Every row gives one point. Two turns around zero, p and q, are shown by what they do to some points. Write where each new point lands after one turn and then the other. Backwards means that the second turn is done in reverse. Each puzzle has new turns, and all numbers are rounded.
In the rows, 128 means zero.

Turn p:
[111 120 164] -> [111 118 164]
[148 111 107] -> [118 127  96]
[ 98 145 137] -> [139 145 158]
[107 104 151] -> [ 98 130 153]
[154 140 116] -> [145 115 105]
[151 148  93] -> [157 132  92]
Turn q:
[140 156 140] -> [119 152 149]
[113 117 149] -> [148 114 141]
[114 137  83] -> [ 88 110 109]
[140 150 141] -> [124 150 146]
[133  80 127] -> [161 114  95]
Where do these land?
p, then q backwards: [120 107  74] -> [180 127 102]
q, then p: [131 135 148] -> [135 109 136]
q, then p: [ 93 124 135] -> [ 94 116 131]
q, then p: [150 130 160] -> [154  99 129]
q, then p: [145 145 123] -> [147 137 141]

Turn p:
[154 119 126 142 122 114] -> [149 133 121 133 104 136]
[108 132 157 116 153 103] -> [148 123 117 134 174 128]
[119 118  86 113 114 116] -> [ 99 145 116 160 115 123]
[135  86 132 185 128 200] -> [104 129 127  48  89 171]
[127 151  94 134 126 124] -> [116 151 153 148 120 126]
[102 143 161 115 122 106] -> [138  97 130 145 164 130]
[147 138 155 113 121 135] -> [147 104 132 118 126 106]
[132 137 113 107 138 126] -> [124 142 129 137 132 105]
Turn q:
[149 149 120 111 117 133] -> [158 124 120 118 145 126]
[100 102 120 135 125 140] -> [ 95 122 150 120 125 121]
[142 102 124 146 141 148] -> [116 131 154 151 145 138]
[ 94 101 170  79 113  96] -> [135 102 134 125  60  84]
[157 142 112 135 141 144] -> [143 144 128 136 161 139]
[149 100 113 146 148 128] -> [112 131 137 164 151 128]
[138 163 112 126  96 101] -> [144 107  82 108 139 132]
[ 78 180 131 128 143 123] -> [117 169 100  80 104 131]
[145 112 150 145 129 139] -> [131 123 147 151 123 151]
Where do these land?
p, then q: [157 133 153 128 146 117] -> [157 121 118 154 145 124]
p, then q: [131 100 122 105 122 135] -> [108 117 113 116 141 109]
q, then p backwards: [ 94 140 130 100  86  86] -> [160  90 154 102 105 162]
q, then p: [144 119 160 181 122 133] -> [ 99 114 144  80 113 147]
q, then p backwards: [117 120 103 107 149 110] -> [133 130 113  88 140 134]
p, then q: [139 144  92 147 125 113] -> [137 125 119 110 120 170]
p, then q: [137 135 113 164 116 159] -> [150 110 149  99 103 133]
p, then q backwards: [ 93 138 142 107 172 133] -> [138 137  71 128 134 148]
q, then p: [141 122 137 114 115 167] -> [157 110 115 103 130 113]

Turn p:
[100 139 131 129 159 129 152 169 141] -> [123 135  97  91 104 135 150 156 131]
[154  81 108 114 114 146 122 144 118] -> [162 127 110 159 130 124 110 128  88]
[142 107 114 136 123 129 147 124 153] -> [140 125 135 151 131 130 153 146 112]
[143 145 161 166 120 123 102 104 105] -> [ 80 139 155 127 149 109 110 103 125]
[ 89 127 154 100 161 101 149 144 147] -> [146 136 109  71 139 151 157 139 145]
[118 156 127 154 126 111  78 103 124] -> [ 95 137 132 140 140 101 126  93 167]
[115 123 125 114 145 155 141 117 130] -> [128 129 118 133 120 167 127 133 129]
[ 97 156 155  98 133 132 140 157 169] -> [144 154 122  89 122 141 131 172 166]
[147 114 100 142  78 131 126 107  90] -> [127  81 144 168 136 108  98 115 110]
[175 132 106 127 121 123 123 112 102] -> [136 117 157 150 108 115 117  95 106]
Turn q:
[132 123 111 135 170 118 149 121 143] -> [135  98 126 162 140 117 143 137 112]
[124 113  98 155 143 146 122 101 121] -> [145 121 120 132 172 139 116 145 109]
[103 133 109  84 135 127 135 152 119] -> [118  92  97 115 114 128 135 117 155]
[174 148 127 135 145 104 120  86 136] -> [151 131 172 156 142 151 157 112 113]
[102 139 172 113 114 137 130 145 100] -> [ 89 126 140  89 105 118 109 118 134]
[108 107 130  76 110 121 129 134 122] -> [144 105 110 100  91 130 116 113 146]
[154 118 141 164 141 102 110  97 162] -> [160 151 167 172 141 119 121 126 113]
[123 110 119 143  99 132 147 157  99] -> [124 141 111  92 123 114 136 165 133]
[170 127 120 162 159 128  94 122 145] -> [136 144 155 180 154 150 126 149 132]
[ 78 147 111 113 101 130 136 159 119] -> [107 126  85  93 130 103 131 110 156]
[141 142 169 128  91 163 137 135 143] -> [ 99 173 125 118  95 140 118 116 104]
Where do these land?
q, then p: [ 85 107 128  99 135 142 145 141 139] -> [157 106 108 161 145 109 131 107 135]
p, then q: [139 134  76  97 113 114 118 109 124] -> [166 166 149 144 122 134 126 143  99]
p, then q: [143 140 133 126 127 126  92 129 142] -> [125 141 146 143 140 120 141 100 130]
p, then q: [149 146 149  95 125 138 145 124 156] -> [ 91 152 139 135  98 147 129 120 129]
q, then p: [150  90 152 168 135 111 143 144 113] -> [131 138 123  80 129  84 112 144 114]
q, then p backwards: [146 134 149 188 135 110 149 159 148] -> [164 131 133 178 111 134 115 144 173]
p, then q: [ 66 137 139 110 131  88 121 135 105] -> [171  88  97 161 107 147 122 111 131]
q, then p: [148 140  90 113 144 152 120 112 110] -> [122 136 106 148 107 166 127 140 102]
q, then p backwards: [140 142 121 150 106 149 122 157 108] -> [107 137 161 143 145 142 126 136 154]
p, then q: [113 111 143 134 129 150 126  70 136] -> [ 95 119 120 150 154 127  94 135  95]

Turn p:
[104 141 120 149 131 160 148 128 115 123 107 120 114 160] -> [117 166 148 133 116 128 117 140 113 142 111  93 115 131]
[ 92 143 121 123 165 121 143 136 108 114  71 138 155 129] -> [139 175 137 135  97 109 126 138 125 148 104 157 126 175]
[188 124 117 101 130 150 101 118 112 121 155  99 113 121] -> [132  74 123 122 161 130 108 135 132 135  91 134 121  84]
[169 133 122 134 118 116 117  61 148 104 149 126 106 107] -> [119 102  97  87 125 123 143 106 148  87  98 122 123  86]
[ 87  93  98 147 126 125 148 134 111 125 119 127 154 131] -> [107 149 122 142 107  86 112 115 109 149 153 126 121 148]
[178 162 116 129 114 131 117  92 111 142 181 108 137 138] -> [117 112 135  97 174 132 115  99 165 138 110 121 137  75]
[ 98 107 123 118 152 122 171 149 122 119 100  99 132 158] -> [128 163 120 137 111  99 125 180 114 164 138 124 124 141]
[148 166 133 115  92  92 144 148 143 130 129 133 123 115] -> [163 136 130 104 132 158 161 114 124 136 151 149 131 103]
[ 75 113 141 126 144 136 120 128 160 132  85  98 160 127] -> [ 97 144 107 144  74 146 113 156 137 146 136 139 139 168]
[107  98 112 168 146 129 111 151 134 133  75 125 137 145] -> [114 133 121 171  94 120 141 128 129 157 124 110  99 173]
[118 126 130  95 105 121 101 129 125 148 137 156 102 129] -> [134 103 171 133 122 135 130 130 130  98 150 143 123 117]
[160 106 169 140 124 124 107 107 102 135 154 127 120 137] -> [134 107 121 162 153 117 128 122 157 103 118 109 152  98]
[116 143 142 136 104 129 129 151 123 110 151 135 118  89] -> [145 140 114 132 142 154 115 105  99 103 147 141 126 120]
[124 105 132 125 129 162 161 147 125 149  98 149 148 134] -> [123 128 148 142 118 116 138 136  90 153 126 113 162 159]
[128 149 144  99 125 113 113 161 171 104 154 173 135 134] -> [181 108 135  93 136 156 125 132 137 105 163 131 130 161]
[156 138 128 144 143 116 119 108 137 157 182 133  94  95] -> [ 99 108 118 114 186 139 153 114 138  87 128 135 118 109]
Turn q:
[110 110 113 113 159 150 130 125 106 118 157 141 137 114] -> [109 112 118 110 123 114  94 119  95 113 119 120 149 124]
[138 125 115 107 134 136 143 135 137 135 147  39 112 119] -> [151 165  86 127 112 104 145  70 122 110 143 123 112  99]
[131 138 133 131 123 101 119  86 192 146 134  95 111 137] -> [111 159 138 132 138 123 150  95 182 119 131 170 108 108]
[186 144 150 141 144 118 148 141 130 139 152 153 122 140] -> [123 152 134 145 165 105 132 170 127  97 128 111 104 144]
[113 109 134 115 118 146 145 147 123 149 110 151 126 134] -> [121 137 125 129 124 148 112 139 100 156 144 133 125 150]
[120 117 116 124 118 111 137 142 185  85 111 134 151 119] -> [134 118  85 110 140 142 150 140 151 135 107 176 146 139]
[107 128 142 158 148 108 154 119 142 102 144  52 127 139] -> [124 157 104 126 127 129 176  66 149 100 108 107 148 130]
[125 149 143 120 122 118 141 148 100 142 115 138 149 143] -> [145 146 149 123 122 148 138 153 103 136 117 111 125 133]
[111 147 134 123 114 176 145 117 101 130 122 121 133 104] -> [126 116 133 153 125 132 135 116  80 145 141 121 149 100]
[164 116 128 105 113 132 133 127 131  96 154 156 145 145] -> [126 107 108 125 139 144 120 165 118  82 132 143 114 129]
[183 110 131 132 116 167 139 111  98 139 130 138 150 137] -> [145 125 137 167 129 129 109 153 102  88 170 125 138 134]
[110 147 104 133 130 158 121 148 159 140 114 130 120 140] -> [133 142 110 149 140 139 102 122 137 166 110 138 128 113]
[104 139  76 106 112 113 155 132 102 144  56 153  89 106] -> [145 107 143 150  74 108 131 130  97 198 104 159 101 158]
[120 120 142 138 127 137 122 146 126 126 147 126 121 109] -> [114 124 112 117 137 120 130 129 127 137 142 105 136 122]
[118 122 146 120 145 100  34  82 103 133  83 156  98 126] -> [144  65 213  96 133 125 100 105 171 151 141 129 106 137]
[126 135 133 155 134 101 113 136 115 145 139 144 152 122] -> [124 139 152 112 122 119 128 157 147 128 121 106 149 129]
[109 120 136 156 120 104  95 135 125 106 162 151 133 143] -> [100 106 128 104 127 148 123 148 167 117 115  98 137 127]
Where do these land?
q, then p: [166 108 152 165 116 136 106 156 120 146 107 128 112 127] -> [115 115 106 119 176 144 130 147 156 147 149 101 115 120]
q, then p: [119 130  80 137 143 124 108 120 140 125 115 148 141 155] -> [138  98 135 144  91 153 141 111 140 131 120 115 125 153]
q, then p: [129 133 160  85 107 160 141  84 103 122 146 102 105 102] -> [115 150 111 137 151  81 107 116 103  74 126 140 141  95]
q, then p: [156 114 154 143 142 125  99 138 139 142  92 173 119 139] -> [135 106 133 144 161 143 135 169 163 127 137 100 125 157]
p, then q: [145 121 145 165 117 148 111 153  91 141  93 171 142 117] -> [133 135 171 177 131 141 149 115 145  97 139 117 158 156]
q, then p backwards: [144 142 117 149 105 113 111 130 147 130 142 144 157 162] -> [119 150 169 113 146 122 106 115 131 130 126 104 109 148]
p, then q: [157 111 147 117 119 164 187 116 138 110 145 111 107  80] -> [173 102 125 107  81 104 115 134  78 127 110 116 162 132]
p, then q: [146 144 149 145 108 145 142 160 129 154  91 153 109 143] -> [139 157 135 168 142 133 155 119  96 113 151 102 146 136]
q, then p: [122 162  98 125 157  96 123 127 123 113 152 121 122 123] -> [143 133 114 133  81 131 159 137 123 130 119 159 119 120]
p, then q: [ 94 129 117 130 139 123 111 151 144 107 158 141 133 154] -> [123 128 114 119 146 135 109 113 155 106 126 111  89 107]
q, then p backwards: [ 97 124 160 122 145 134 169  72 112 138 147  88 121 100] -> [116 122 107 158  86 129 159  99 114 170 125 170 125  89]
p, then q: [116 126  99 139 106 113 118 136 142  93 116 116 120 156] -> [120 128 116 142 112 113 138 121 143 134 154 126  84 104]
q, then p: [115 110 144 102 109 131 158 104 125 158 145 113 103  61] -> [118 165 147 117 149  93 123 111 126  92 178 160 142 100]
p, then q: [116 145  92 122 148 134 102 147 154 127 132 105 153 146] -> [113 146 129 125 136 145  84 114 140 150 145 132  92 119]
p, then q backwards: [117 141 129 111 121 105 122 135 144  96 115 116 161 136] -> [124 101 100 118 114 116 110 150 139 141 105 115 140 129]
q, then p: [110 110 105  92 166  98 139 119  95 147 152 117 144 147] -> [170 131 152 129  83 139 104 126 143 116 112 148 130  87]

Turn p:
[118 158 143 135  94 123 115 138  99 131 153 132 129 127] -> [119 147 133 136 121 109 141 158 157 152 132 128 121 102]
[153 166 125 121 138 112 164 152 125 163 137 151  79 128] -> [108 128 160 133 146 122 150  80 173 131  86 134 126 115]
[136 101 148 131 131 132 140 121 165 129 151 104 132  97] -> [163 116 105 143 120 111 100 118 105 118 102 131 126 115]
[111 139 128 135 160  91 134 124 155 114 145 135 105 135] -> [140 133 102 130 144 133 142  96 145 118 120  86 143 124]
[150 132 142 111 128 115 111 126 119 110 110 139 145 114] -> [156 130 138 131 111 134 150 137 131 128 139 134 110 150]
[151  86 118 133  82 134 123 111 147 111 171 147 139 122] -> [145 113  94 110 103 103  87 147 156  98 137 152 114 120]
[ 95 108 130 113 146 128 108 108 150 148 130  81 133 157] -> [135 118  97  98 157 146 115 135  83 155 121 109 137 118]
[114 107 132 131 112 142 119 145 118 115  77 110 137 128] -> [128 125 139 142 132 139 131 134  91 136 173 156 135 131]
[143 129 118 165 132 145 104 118 146 148 123 134 121 141] -> [125 149 139  99 134 102 102 117 124 130 132 127 148 146]
[122 124 127 108 167 133 122 147 103  92 105 131 117 111] -> [136 132 131 158 127 167 162 134 121 115 129 137 153 154]
[115 177 110 117 129 122 134 114 107 113 109 122 121 120] -> [118 147 156 151 150 157 137 141 142 131 135 104 111 132]
[118 115 129 133 116 170 144 136 131 163  86 160 125 130] -> [ 92 129 156 122 100 140 103  95 112 144 142 160 135 131]
[135 136 105 114 151 113 113 136 138 114 143 115 167 137] -> [130 108 104 129 140 120 140 149 124 130 122 103 116 168]
[119 137 138 110 122 144 162 116 110 105 129 112 142 152] -> [101 136 119 135 130 147 142 146 107 109 125 128  95 111]
[141 103 126 163 111 116 128 128 106 163 151 148 125 120] -> [125 108 150 104 104  92 118 134 150 123 126 132 153 104]
Turn q:
[109 132 145 133 127 137 107 133 128 129 148 120 111 138] -> [151 138 117 131 132 113 116 129 107 133 130 119 148 134]
[121 111 140 130 124 118 109 123 146 126  79 126 137 106] -> [ 90 140 106  91 110 126 139 117 123 122 121 120 125 118]
[165 129 135 118 146 137 108 124 121 136 149 150 124 120] -> [130 124 165 129 110 122 127 143 119 136 140 152 151 117]
[111 111 138 113 139 132 166 109 117 145 132 157 116 145] -> [159 112 146 134 100 136 115 109 126 109 140 115  98 127]
[127 112 142 122 157 134 150 121 124 124 138 128 148 155] -> [147 142 149 129 117 130  96 119 154 127 125 124 114 122]
[111 127 109 123 140 114 108 116 123 109 137 135 125 124] -> [128 124 135 116 136 143 119 120 119 112 114 133 149 150]
[120 132 122 118 153 116 122 111 122 113 145 115 142 136] -> [140 136 136 117 137 133 106 127 146 114 118 144 140 145]
[115 134 141 158 154 143 114 120 115 118 120 119 127  64] -> [118 126 109  92 107 146 141 132 146 149 158 115 172 151]
[118 135 130 133 153  64 138 120 158 119 151 121 119 131] -> [120 144 135 140 146 105 122  85 146  86 138 142 143 157]
[129 141 121 116 150 145 159 150 164 121 117 134 125 125] -> [119 133 117 150 132 156 120 105 142 123 149 132 129  92]
[139 106  88 152 130 121 127 112 138 161 106 116 117 127] -> [122 131 127 119 123 136 164  94 122 153 115 153 103 143]
[122 146 138 146 118 139 136 119 120 121 137 154 136 157] -> [133 119 145 132 145 126  99 137 114 137 146 111 108 135]
[127 112 124 119  45 137 122 121 123 127 155 124 152 154] -> [149 139 143 129 169 111 154 176 103 118  99 100  91 122]
[156 129 130 123  49 137 115 115 115 107 134 114 110 154] -> [141  97 132 119 176  87 151 162 104 135 100 116 111 106]
[152 145 118 128 122 135 131 225 117 120 102 118 121 101] -> [ 77 115  90 191 115 137 144 150 143 156 113 118 159 100]
[126 146 126 116 142 140 139 129 117 173  97 119 138 112] -> [125 128  97 129  91 144 132 140 135 137 145 155 104 128]
Where do these land?
p, then q: [133 151 122 100 124 138  95 108 127 130 150 134 110 109] -> [107 141 112 139 128 129 124 125 105 148 141 155 124  91]
p, then q backwards: [119 138 127 117 137 137 149  93 146 112 126 130 132 133] -> [ 90 120 123 121 125 130 139 131 139 127 113 143 145 141]
p, then q: [166 109 108 147 102 101 156 160 143 139  91 111 144 152] -> [154 118 175 120 105 105 117  91 139  90 117 112 146 154]
q, then p: [136 146 143 163 125 145 101 157 143 129 110 114 147 142] -> [112 116 146 131 141 127 125 132 140 176 117  96 149 130]
q, then p: [165  86 127 155 139 128 111 130 127 127 106 129 127 142] -> [142 122 154 119 115 147 124 106 117 164 133 117 111  95]
p, then q: [118 121 102 114 156 151 117 122 123 132 125 120 112 115] -> [122 146 126 117 118 144  99 143 122 156 118 126 119 114]
p, then q: [107 104 153 120 109 107 145 167 143 118 116 142 147 170] -> [167 110 153 138 134 157 165 114 130 102 127 121 116 162]
q, then p: [116 165 118 107 157 126 133 117 117 124 184 146 118 130] -> [129 152 102 105  96  89 146 147 127 105 126 141 134 159]
p, then q: [125 141 143 102 143 101 129 122 118 119 131 132 154 110] -> [139 117 116 141 134 112 154 117 142 154 124 121 111 107]
q, then p: [120 142 112 110 134 155 132 124 121 110 149 152 115  82] -> [110 119 105 142  98 111 118 155 103 110 110 156 121 140]
p, then q backwards: [148 117 121 140 106 146 110 126 106 134  83 120 113 154] -> [153 150 123 134 137 128 104  85 153 134 145 147 143 120]
q, then p backwards: [ 94 137 138 121 133  87 137 135 157 139 136 131 120 121] -> [136 125 126 154 142 136 147 133 153  83 120 143 124 135]
q, then p backwards: [100 161 138 130 145 109 139 119 105 107 152 129 106 103] -> [129  94  83 142 144 112 109 136 141 104 123 141 131 114]
q, then p backwards: [162  83 125 158  91 142 116 123 138 120 113 112 124 143] -> [135 166 159 127 134 104 130 135 120 176 139 107 128 154]
p, then q: [116 113  93 139 117 141 117 102 108 136 137 127 145 118] -> [123 160 118 139 123 122 123 149 114 129 100 114 153 117]
p, then q: [149 109 154 138 116 146 126 151 124 144 119  80 133 143] -> [108  96 149 144  82 129 119 136 134 113 128 125 130 158]
p, then q: [103 151 152 116 142 114 161 119 130 155 148 168 129 110] -> [134 131  85  90 141 121 171 124 123 131 141 120 102 120]

Turn p:
[115 102 137 124 106 128 146 146 117 139 134 115 104 108] -> [146 144 103 150 124 112 103 123 147 118 119 135 124 113]
[144 117 154 152 105 155 144 105 132  84 158 143 101 147] -> [122 122 149 167 123 163 133 124 156  78 110 131 122 157]
[141 135  95 116 136 116  96 106 121 126 148  91 143 130] -> [137 132 142 109 116 136 120 151  98 132 162 103  95 129]
[ 90 115 141 150 161 138 158 110 144 144 131 149 169 140] -> [ 97 130  87 108 154 165 169 118 133 127 126 144 133 112]
[148 130 122 119 131 153 125 101 113 155 134 157 122 135] -> [131 104 110 109 138 118 134 137 132 106 134 120 136 167]
[138 110 131 138 142 139 128 139 105 142 105 119 112 134] -> [127 133 117 148 144 107 122 154 128 130 140 143 143 134]
[131 101 127 121 131 114  97 159 114 102 155 150 109 102] -> [142 123 145 147  99  84 150 123 148 114 133 138  97 113]
[164 164 121 136 160 111 135 133 135 142 170 106 114 120] -> [114 113 118 132  81 133 130 172 113 142 111  92 119 131]
[108 122 163 116 156 122 107 105 118 115 161 133 102 102] -> [162  94 117 154 116 139 159 131 158 130 143 114 106 116]
[104 141 119 153  98 142 158 110 163 146 101 106 103 104] -> [126 145  95 157 133 149  95  84 106 132 121 105 159 131]
[ 92 165  98 133 124 139 156 161  98 147 110 142  98 137] -> [117 112  98 143 151 100 102 113 106 163  87 152 115 150]
[129 111 102 133 161  92 121 144 162 149 101 137 160 142] -> [117 161 126  94 128 113 170 134  89 145 130 137 151 104]
[110 137 136 123  98 123  94 100 100 151 114 131 166 174] -> [145  96 145  81 172 147 108 131 103 110 144 154 128 120]
[157 110 128 106 124  98 159 133 127  86 131 114 105 123] -> [153 170 149 145  89 135 125 142 151 137 115 139 123 145]
[150 166 134  99 128 145  92 162 167 146 105 129 152 117] -> [107 116 163  95 138  93 122 120 130 154 124  80 159 109]
[155 102 121 102 120 161 102 165 153 103 113 152 149 159] -> [106 156 185 107 159  90 148 127 148 106 121 122 133 134]
[ 98 148 146 156  94  97 160  98 107 100 104 102 169 102] -> [124 129 126 126 107 192  86  91 129 153 152 172 133 108]
Turn q:
[150 161 135 153 133 146 169 146 103  93 144 118 136 159] -> [124 140 159 102 148 129 185 151 118 113 153 127 139 156]
[131 142 167 122 129 141 116 146 123 146 112 122 129  94] -> [141 132 143 149 116 119 114 130  85 122 101 119 143 130]
[110 124  81  93 102 152 106 110 155  97 116 154 115 136] -> [112 120 140 172 140 131 100 107 169 147 169 146 100 131]
[135 116 109 119 106 155  98  97 140 127 110 161  85 167] -> [ 97 136 110 176 137 136 120  92 168  98 143 135 107 143]
[115 100 154 135 150 111 123 140 129 130  89 127 156  89] -> [118 147 116 120  97 116 100 134  87 153 117 137 153 100]
[157 136 145 153 115 136 165 135 139 123 165 138 161 148] -> [119 124 139  88 159 144 147 161 110 105 125 151 110 146]
[140 116  99 140 113 145 114  91 114  92 139 140 106 126] -> [ 96 136 130 146 152 164 138 112 151 137 151 104 113 120]
[ 94 109  86 121 113 167 106 112 118 135 148 147 111 143] -> [143 121  92 161 156 145 116 104 148 136 167 119 106 142]
[125  98 101 122 116 138 116 142 150 124 126 117  95 124] -> [124 118 126 134 137 138  89 108 157 129 142 120 151 138]
[127 123 104 101 118 162 113  80 136 115 124 118 115 142] -> [112 100 123 178 137 148 135 120 155 124 154 133 122 114]
[131 114 152 103 104  96 122 134 109 167  94 104 136  78] -> [168 147 138 140  94 140  96 128 112 128  84 130 151  83]
[140 148 116 162 163 127 157 131 138 136 138 111 149 149] -> [118 118 112 100 136 113 161 174 134 131 124 129 142 148]
[ 98 125 138 116 124  88 135 135 120 164  84 135 120  84] -> [160 162 122 136 109  93  95 122 124 140  96 126 140  86]
[149 140 143 105 134 102 110 142 119 161 117 138 127  60] -> [148 141 149 139  93 122  88 144 106 133  83  92 118 108]
[127 133 163 128 160 110 165 135 129 122 161 123 129 144] -> [129 105 132  79 130 102 154 133 108 104 131 122 127 120]
[113 159 150 170 138  99 133 143 140 119 165 105 148 162] -> [130 106 126  76 143 113 176 122 119 146 101 145 130 157]
[134 130 134 134 156 100 131 159 115 125 145 119 161 170] -> [138 122 119  77  94 124 159 136 123 129 135 143 125 154]
Where do these land?
p, then q backwards: [131 117 133  95 103  92 122 134  98 141 130 129  82 115] -> [ 98 144 120  89 124 114 132 158 127 179 121 124 135 124]
q, then p: [102 165 121 133 153 137 119 134 124 128 142  96 154 151] -> [126 161 100 105 123 124 124 156 127 105 101 155 141 135]
p, then q: [133 156  90 128 180 160  99 140 136 108 129 131 127 157] -> [167 129 100  96 127  90 154 108 121 101 134 120 165 118]
q, then p backwards: [ 92 135 135 139 172 157  90 112 152 132 136 127 147 133] -> [109 164 103 156 164 139 126 131 104 152 122 143 102 106]
p, then q: [118 111 129 131 139  96 131 153 145 103  89 131 146 118] -> [143 140 132 135 145 109 131 155 105 123  96 129  93 108]
q, then p: [119 169 102 147 188 156 130 142 146 162 123 122 121 124] -> [121 170 135 117 122 118 122 164  78 132 105 159 122  89]
q, then p: [115 153  94 126 149 152 124  85 139 134 109 116 152 134] -> [ 97 148  89 140 112 106 136 120 102 111 103 142 134 106]
p, then q: [166  94 132 147 106 103 138 111  92 157 151 123 129 128] -> [122 145 173 117 126 156 109 110 138 147 155 134  99 163]
q, then p: [119 171 126 143 177 155 138 106 141 108 144 101 119 134] -> [126 174  87 129 125 143 134 154 129 133 113 162 118  92]
q, then p: [123 106 118 131  90 113 118 140 162  97 139 128 123 100] -> [147  95 120 119 160 122 156 128 138 124 155  98 144 114]
q, then p backwards: [169  99 167 118  98 125 138 114 110 150 121 111  99 143] -> [131 100 157 160  83 122 137 111 165 130 153 141 133 146]
q, then p: [121  84 139 125 111 116 168 119 102 128 134 159 124 132] -> [132 108 138 133  97 122 134 115 148 155 139  96  95 156]
p, then q backwards: [138 111 148 149  86 140 136 126  76 133 113 136 120 113] -> [120  99 119  96 112 148 134 144 172 148 105 129 121 154]
p, then q: [106 130 122 126  87 108 129 161 175 114 118 153 129 144] -> [107 151 141 165 111 114 152 135 110 131 109 135 125  76]
p, then q: [163 104 146  89 105 146 149 135  93 152 145 113 127 110] -> [110  98 158 120 104 129  97 113 160 149 113 145 120 168]
q, then p: [133 144 147 120 104  93 120 136 156 101 125 173 147 112] -> [180  81 125 146 141 117 135 114 136 140 117 132 154 126]
